Every row gives one point. The last column is the point's height on a tilted bowl or saddle (a function of degree 2), plus a little noise. Along how many of its main directions does it bend up, bend down or stay straight?

Points, 16 rows:
[[  5.2  14.4 -23.3  14.9]
 [-24.2  32.6  10.0  14.9]
 [ -9.9  11.2   6.0   5.8]
 [-27.0 -12.4   8.2   6.1]
 [ 22.3  -3.2  14.3   5.1]
 [ -8.6   0.1 -30.9  28.4]
 [  6.0  -4.9 -18.4  19.3]
 [ 13.7 -25.5   8.0   8.7]
 [  1.7  -1.4  16.8   7.4]
 [ 37.7 -27.9 -16.3  38.7]
 [-21.2 -31.2 -14.7  24.3]
 [ 22.3  -1.6 -26.8  31.4]
 [  2.4   2.2  -1.9   6.1]
 [ -7.0  -1.1  -8.9   8.9]
 [-24.0  18.7   8.8   9.6]
 [  1.5  50.7   9.9  16.6]]
Directions: 1 up, 0 down, 2 straight

Points (24 x 5):
[[  9.7   2.7 -32.6  -3.3 -26.8]
 [ 21.4  -4.9 -19.3 -14.1 -20.5]
 [-11.4  -5.0  24.9   7.9  -0.5]
 [ 25.6  -7.4   2.3  -4.8   6.8]
 [  1.2 -13.5 -24.3   5.8 -14.5]
 [-14.1  10.6  -7.6   3.3  13.6]
 [ -3.4   7.2  32.0   1.8  -8.2]
 [  2.8 -13.4 -38.9   6.1 -34.4]
 [-19.6   4.3   5.3  19.1   8.3]
 [ 30.9 -13.7  -5.8 -23.5   5.5]
 [ -6.3  12.4  11.5 -12.2  -1.4]
 [ -5.4  14.5  28.4 -27.9 -21.4]
 [ 33.8   1.6  -7.9  23.5 -34.4]
 [-12.7   6.1   4.7 -11.6   3.0]
 [ 21.4 -20.7   7.3  15.0  12.3]
 [-43.1 -19.0  20.3  21.9 -36.9]
 [-35.1  32.7  33.4   1.3   2.4]
 [ 16.1  -5.7  -6.1 -27.4 -11.5]
 [ 34.3   3.0 -16.3 -13.1 -32.7]
 [-51.1 -10.9   0.8  13.7 -13.0]
 [-12.8 -12.6 -11.0   6.1  -2.7]
 [-11.5   5.4 -11.3  13.0  10.2]
 [ 36.0 -21.8 -27.2   8.7 -22.6]
 [ 26.1  -7.2  -3.5  -7.5   1.8]]
Directions: 1 up, 3 down, 0 straight

Points, 26 rows:
[[-12.6  42.1  27.2   9.6  -3.0]
 [  4.8   1.2  -8.3  17.2   3.0]
 [ -7.3   1.6  -3.8   7.4  -7.4]
 [ 38.7  19.9   0.9   6.6  -5.9]
 [ -0.3  11.6  -6.3   8.8  -3.6]
 [ -8.2   7.5  16.0  -9.4  -7.9]
 [ 26.9  13.2  16.4 -12.9  -8.4]
 [  1.0  10.4 -12.4 -14.4  -7.5]
 [-27.4 -18.9  -7.5  21.0 -29.2]
 [  5.4   1.4  11.7   0.1  -6.8]
 [ 30.6 -42.1   5.4  -7.7  21.9]
 [ 10.0  17.6  18.9  54.9  18.2]
 [ 16.7   3.7  36.4   6.7 -24.4]
 [-32.3   6.1  -1.8 -10.0 -19.6]
 [ 15.1  -9.6 -17.0 -16.1  11.2]
 [ -7.0 -17.9  10.6  -2.8 -13.5]
 [-11.3 -18.1  -9.0   3.0 -12.3]
 [ 10.6 -15.5  -2.7  21.4   0.9]
 [-24.4 -35.2  18.5  30.9 -61.3]
 [-15.1  -1.8  16.1  10.6 -17.7]
 [ -7.8  -6.4 -20.7 -15.9  -6.9]
 [ 26.9 -42.6  11.1 -11.6  17.4]
 [ -9.3  20.7  34.8  31.3  -9.4]
 [ -1.2  -2.6  18.8 -16.2  -3.9]
 [  4.4  -3.2  -5.7  22.1   2.0]
 [ 29.4 -15.8 -25.5  21.7  28.0]]
Directions: 2 up, 2 down, 0 straight

Points (25 x 5):
[[-15.8 -14.3   8.6  -9.4   3.2]
 [ 14.1  23.2  -0.1 -19.4 -17.5]
 [-35.5  12.4  31.4  -7.3   0.5]
 [ -0.8  -3.6   1.2  -4.3   6.2]
 [ 12.3  -4.9  17.7  16.1  19.8]
 [ 28.7  -8.7 -19.8  34.0  12.6]
 [ -5.7 -30.5  -3.2  -6.4  -8.7]
 [  0.5   1.3  11.5  -3.0   9.0]
 [ -8.4 -19.7  36.7 -42.3  19.9]
 [ -9.9   0.0  -1.7 -20.2   3.1]
 [-24.4   7.2   8.1 -13.0   4.0]
 [  7.3   5.2  -6.7  28.3  33.7]
 [ -7.0  -1.7  -1.9  32.6  42.4]
 [ 25.2  -8.4  19.2   4.4   3.6]
 [ 20.3   2.7  40.4  -9.3  22.2]
 [-22.4   0.9   9.5  12.7  19.8]
 [-50.2 -10.0  34.8  -5.9 -18.1]
 [ 29.6  -2.7   0.4  -4.9 -17.5]
 [ 11.1   2.6 -15.5 -10.9  -6.5]
 [ -5.1 -34.5  -6.1  12.7  -5.9]
 [ 32.7  33.0  49.2  13.8  37.9]
 [-15.3  -1.9   1.9 -14.8   5.2]
 [ 14.9  -1.7 -12.5  30.3  27.4]
 [ 12.1   2.2  -3.2  14.0  12.3]
 [  7.6 -16.8 -13.0  -9.0  -6.4]]
Directions: 2 up, 2 down, 0 straight
